Every row gives one point. Any point is a mix of the corners, with weights that add up to 1. It lies inside the corners' shape when no weight is negative. Say inside or outside, and name the corners with a negative weight.

Corners:
(1): [-8 17  3]
(2): [ -7 -31  -4]
(3): [42 -6 10]
(4): [ -7 -16 -60]
Points:
[  7 -30 -30] => outside (1)
[ 15 -20 -21] => outside (1)
[  5  -8 -21] => inside
[ -5 -15 -53] => inside
[-6 13  0] => inside

Corners:
(1): [ 15   7 -37 -39  48  42  10 -28  -1]
(2): [-10  -9   1  20 -30  11   8 -20  39]
(3): [ 42 -30  37  40  24  29  44 -18   0]
(4): [ 40  38  -1  29  -6 -28 -13 -11 -33]
(5): [ 43  35  35 -17 -21  27   5  56  17]
(6): [ -9 -19  51  22   1  13  -4  50 -48]
(7): [ 22  18  35 -15  49 -20 -35  -9   1]
(8): [ -1  60  -5  -4  40  -9  14  49 -23]
(9): [-22  38 -36   5 -13  42 -43  43  47]
(10): [  7 -15 -41 -10 -18  17  -6  57   1]
Points:
[ 17  37 -16  25  -5 -13 -15  11   6] => outside (1, 5, 6)
[ 7 10  2 -8  9 33  2 36 18] => outside (4)
[ -2   0  27  14   5  13  -5  40 -26] => inside
[11  6 16  0  5 21  0 25 -8] => inside
[-15  19   0  40 -49  20  -6  25  37] => outside (1, 7, 10)
[-10   4   0   5  13   0 -20   2  -5] => outside (3, 5)
[ 13  -9  25  20  10  20   9  17 -12] => inside

Corners:
(1): [-22 -56 -31  60 -49  22 -48  11 -29 -36  22  33  19   0  25 -51 -28 -17]
(2): [-23  18  -8  41  14  27  -9 -34   2  17 -24  38   0 -18  27  -3  -1 -19]
(3): [  1   5   3 -14  33  -5 -29  -9 -42 -18  55  46   2 -12  17  25  15 -33]
(4): [ -7 -43  22  44 -23  -2 -16  16   7 -14   5  10  -1 -28 -19   8 -15 -15]
(5): [ 58   7 -18   3 -36 -21 -15  -2   7 -46  -4  -6  38   9 -25 -17 -41  12]
(6): [ 13   5  11  52 -25  25 -32   3  31  26  15  31 -16 -34  26  13  16 -12]
(7): [ 48  -6 -35  16  -3   6 -11  22   6  17 -10 -21  -9  37 -18  30 -23  17]
(8): [-18  24 -34   3  45  42  -4 -45  21 -30  38 -11  29 -17 -40 -12  21  30]
(9): [ 19  -1   9   6  11   5 -50  31  18 -41  14  22 -23  42  11  38   4  13]
(10): [ 13  21  31 -10   1  -5  16 -33  47   0  21  16 -12  12  26 -20 -48  37]
(11): [ -9 -25 -13  19  31  -3   7   2   7  -4  19 -25  27 -31   1 -29   9 -34]
(12): [-23   5 -33  15  17  -5  -5  12  36 -18  33  17  50  17 -33  33   7  28]
(13): [ -6 -41  34  -1 -41  35 -17  28  36   4   0  34  23  37   9   0 -43  -4]
(14): [-27  17  -8  17 -28  35 -25  22   1  -4  28  31 -31 -17  35 -17 -16 -34]
(15): [ 42  32  29  12  15 -19 -60 -15 -23 -38  38  -5  45 -14  18  39 -42  29]
(16): [ 27 -37 -35  33  11  56  16  41 -14 -31 -14   7 -12  -4  42  29   1  26]
(17): [ 35  26   5  43  -6   7  -8  11 -20  -5  29 -29  18  35 -10  32  -7   1]
(18): [ -7  28 -28   4 -21 -10  -9 -35  -5  16   3 -29  -5  22  25  11  24  -7]
(19): [ -3  13  32 -16  10  21 -22  32   4  -1  10  27 -11   9   6  -9   3  30]
Points:
[ 11   5 -11  14  -1  11 -11  -3   9 -12  16   6  11   4  12   1 -13   2] => outside (4, 19)
[  7  14  10  11   4   8 -15  -5   4 -14  18   8  13  -4  10   9  -6   4] => outside (1, 7)
[  9   2  -3  17   4  16 -18   5   9 -14  16  19  14  -1   6   3 -13   8] => outside (4, 18)
[ -8  -7  -4  15  -7  18 -10   9  10  -9  15  21   3   5   5   0   0  -7] => outside (7, 15)
[ 10  -2   7  19  -1   9 -22   7   0 -14  13  10   8  -4   7  11 -13   8] => inside
[ -5 -12  -3  21  -8   5 -15   1  -1 -28  15   9  13  -2   1  -3 -16  -6] => outside (6, 7, 19)
[ -2  -8   8  11  -3  10 -23  16   4  -3  11  29 -10   2  28  11  -8  -5] => outside (5, 8, 17)

Corners:
(1): [17 16 23 12  3 -6 12  1  6  1 -2 -6 -9 16 17  9 -9 -1  2 -8]
(2): [ -1  -7   0 -19   0   7  12  -6  -7  13  -2  15 -17   9  -6 -12   5  -5
 -23   6]
(3): [  6  -1  -5   1  -1   6   9   7   3  -1  -1  -6   5  13  -1  -6  -4 -13
  -6 -21]
(4): [ -3   0  -5 -36  12  -4   7  10   4 -26   6   1 -60  18   0 -17 -13 -10
   1 -10]
(5): [ -8   2  -3   1   8  15   7   2  -7   5   3   6  13  -6  19   4   9 -12
  -6   5]
(6): [  4  -6  13  12   9  -8   0   3  10   4 -25  -7   9   9  -5   4   9   0
  11   3]
(7): [ 14  12   7   6   0 -11  -6  10   1  -2   2  -4 -13  -4   5  -3 -19  -5
  -7   6]
(8): [ 15  -2 -15   9 -22   5  -5  -4   2   4  -8  23   6  13  -1 -13   5   4
  -7  10]
(9): [  7   7  26   6  11  -6  -8  -8   6   1  -2 -11  -5   2  26 -27 -12  -2
  11   3]
(10): [-12  -6  -9   6 -21  -2   0 -17   8  -1   7  -4  13 -25  13   2 -29 -14
  -8   5]
(11): [ 16  -2 -13   7  12 -13  -4  -8   6  -4   6  -4   8  14  13   3   9  -9
 -17   1]
(12): [ 13  -2   9  10   1 -12  -5  -6 -10 -18   5   5  11  -1   1 -16   7  -3
   0   6]
(13): [-18  -2 -10   2  15  -4  14  -6   4   2  10   5 -19 -35  -1 -13  -5  10
  -9   4]
(14): [  9  -2  -8   7   0  -5   9 -15   3   7 -11  -4  16 -38  11   5   5 -15
   8   8]
(15): [10 -2 -4  5 15 -3  5 -3  1 10  8  0 10 13 -5  8  9 -9 11  9]
(16): [ 11   0   4 -35   3  -8   1  27   8   1 -16   8  13  18  -3   9  -1  -2
   6 -11]
(17): [ -1  -4  20   4  15  19  -6 -12 -11   9  -1  38  -2   7  -8   4  11  -6
   7 -13]
(18): [ 17  -3  -7   0 -29  -6 -10  -7 -24   9  -1  -4  -9  11 -10  -8   1  34
  -3  -6]
(19): [  7  23 -10  -8 -20  -5  -4  -7  -9  11  -2  -2   3   2  -8   4  -5   9
  -9   0]
(20): [  0   8  -3   3  12  46   0 -10  -3 -16   4  -5   6   2   5   0 -26   8
   6   5]
(21): [ -1  -2   1   7  11  -9   7   1 -13   2 -17  10   1   4  -4  -1  -6  -1
  10  -6]
Points:
[ 2 -2 -2  5  4 -1 -1 -8 -3 -1  0  2 -3 -4  2 -9  0 -2 -3  4] => outside (1, 16)
[ 7  2 -1 -1  3 -2  1  0 -1  0  1  0 -5  6  0 -2 -3 -2  0  0] => inside
[ 6  2  2 -2  0  0  0  1 -2  1  0  5 -4 10  1 -4 -4  0 -3  0] => outside (14)
[ 3 -1 -2 -1  3 -1  4 -4  0  3 -1  5 -4  0  2 -5  0 -1 -7  2] => inside
[ 4 -1  3  1 11 -5  4  1  6 -3 -2 -4  1 -1 13 -6 -4 -8  0  9] => outside (3, 17, 18, 19)
